Rows are points. Each copy is the shape, with its points in the same order, turned, moved and blurred by noise. Is it also mirrored, or only turned?
In the rows, zero is written as 128.

Shape:
[[149 147]
 [102 139]
 [ 55 123]
 [158  55]
 [169 130]]
Copy 1 (5 x 2):
[[156 160]
 [135 114]
 [110  69]
 [ 70 193]
 [144 183]]
Copy 1 is: mirrored
Copy 2:
[[143 149]
 [107 158]
 [ 56 157]
 [125  65]
 [158 130]]
Copy 2 is: only turned

Shape:
[[ 87 114 148]
 [126 105 138]
 [185 109  74]
 [121 146 119]
 [ 62 181  91]
 [ 78 108 122]
 [104 216  99]
 [138 139 152]
 [ 51 184 137]]
Copy 1, 9 rows:
[[ 99  74 157]
 [139  91 154]
 [174 169 151]
 [112 119 129]
 [ 36 140 132]
 [ 89  92 175]
 [ 58 154  82]
 [132  92 115]
 [ 32  91 111]]
Copy 1 is: mirrored
Copy 2 (9 x 3):
[[ 80 121 148]
 [103  98 136]
 [169 102  79]
 [133 149 134]
 [ 82 205 109]
 [ 67 126 114]
 [130 222 119]
 [130 128 154]
 [ 59 201 150]]
Copy 2 is: only turned
Copy 3 (9 x 3):
[[169 106 124]
 [152 105 152]
 [ 71 130 177]
 [129 142 127]
 [127 144  53]
 [152  78 108]
 [121 190  78]
 [157 139 154]
 [169 154  58]]
Copy 3 is: mirrored
Copy 4:
[[107  80 140]
 [148  94 148]
 [209 132  98]
 [126 129 119]
 [ 69 127  74]
 [106  75 114]
 [ 81 186  88]
 [133 129 161]
 [ 43 123 112]]
Copy 4 is: only turned

Shape (7 x 3):
[[187 114 112]
 [114 162 167]
 [221 161 100]
 [ 98  78 131]
 [ 80 145 114]
 [117 149 121]
 [ 84 149 164]]
Copy 1:
[[219 136 136]
 [110 126 108]
 [224 191 123]
 [152  56 158]
 [115 113 180]
 [134 129 151]
 [ 88 109 125]]
Copy 1 is: mirrored
Copy 2, 7 rows:
[[ 82 132 108]
 [156 136 174]
 [ 77 198  89]
 [128  54 145]
 [181 104 129]
 [152 127 129]
 [172 116 177]]
Copy 2 is: mirrored
Copy 3 (7 x 3):
[[124 174  70]
 [136 144 168]
 [169 206  66]
 [ 78  93 109]
 [145  92 142]
 [146 116 131]
 [124 117 173]]
Copy 3 is: mirrored
Copy 4, 7 rows:
[[144 108 121]
 [116 190 172]
 [201 122 104]
 [ 53 128 141]
 [ 76 192 115]
 [108 177 126]
 [ 82 195 169]]
Copy 4 is: only turned

Shape, 8 rows:
[[125 169 187 103]
 [150 133 153  85]
 [117 113  83 192]
 [ 64  82 137 160]
 [106 181 142  77]
 [171 188 142  87]
 [112  79 101 123]
 [103  98 110 185]]
Copy 1 (8 x 4):
[[156 188 147 117]
 [141 144 157  77]
 [118  66  89 163]
 [ 63 118 139 173]
 [135 192 110  86]
 [189 161 123  70]
 [ 81  89 127 110]
 [101  81 123 172]]
Copy 1 is: only turned
Copy 2 (8 x 4):
[[ 74 192 141  92]
 [110 146 150  65]
 [144  93 121 176]
 [ 68  85 128 166]
 [ 84 182  95  75]
 [142 196 124  71]
 [113  75 135 112]
 [104  90 142 180]]
Copy 2 is: only turned
Copy 3:
[[100 101 169  94]
 [146 113 141  76]
 [128 138 106 217]
 [ 99 202 146 165]
 [ 85  81 120  79]
 [147  52 138  91]
 [151 176 108 131]
 [118 168 131 192]]
Copy 3 is: mirrored
Copy 4, 8 rows:
[[188 172 165 107]
 [174 141 113 100]
 [ 76 148 110 190]
 [ 64 137 163 119]
 [167 210 128  98]
 [214 176 108 133]
 [ 89 128  90 116]
 [ 75 135 133 167]]
Copy 4 is: only turned

Shape, 10 rows:
[[130 106  98 151]
 [167 165  85  74]
 [132  88 125 127]
 [160 140 196 115]
 [ 27 124 130 101]
 [105 151 137 100]
 [114 142  66 166]
 [122 166 132 228]
 [128  92 133 137]
 [151 139 154 114]]
Copy 1, 10 rows:
[[163 113 158 121]
 [ 93 158 103 152]
 [132 110 182 111]
 [100 191 216 118]
 [132 129 134   7]
 [117 164 145  81]
 [193 127 119 120]
 [235 182 182 114]
 [140 116 187 107]
 [114 168 180 120]]
Copy 1 is: mirrored
Copy 2 (10 x 4):
[[116 147  83 168]
 [ 57 173 111  92]
 [123 118  81 148]
 [110  97 171 120]
 [216 147  86 102]
 [129 152 128 103]
 [115 198  89 174]
 [139 184 166 220]
 [127 117  93 154]
 [103 129 138 119]]
Copy 2 is: mirrored

Shape:
[[ 78 111  67 140  58 104]
 [ 82 117  96 151  69  85]
 [ 98 138 225 129 182 118]
 [114 103  76 117 125  78]
 [160 172 166 223 149 127]
 [176 114 150 199 162 183]
 [136 139 129  98 137 131]
 [118  92 123 106 122  91]
 [101 173 125 198 173 128]
 [203 109 137 104 126 114]
 [167 114 116  78 114 149]]
Copy 1:
[[119  83 131 162  69  69]
 [121  93 142 156 101  50]
 [ 98 152 141  61 207 129]
 [167 123 147 114  81  83]
 [147 181  94 172 219 122]
 [154 162 134 168 190 193]
 [161 100 112  85 141 131]
 [155 100 165  97 122  99]
 [115 191  82 143 152 116]
 [216  94 149 113 164 141]
 [184  67 129 102 134 154]]
Copy 1 is: mirrored
Copy 2, 11 rows:
[[106 134  24 154 165 181]
 [123 135  42 168 176 163]
 [168 141 177 102 195  71]
 [137  93  31 133 141 122]
 [ 98 128 176 200 133  85]
 [ 74  87 191 142 119 123]
 [137 134 101  96 118 114]
 [160  97  69 115 155 132]
 [ 69 146 125 163 160  69]
 [169  90 125 125  76 136]
 [142 119  99  88  84 158]]
Copy 2 is: mirrored
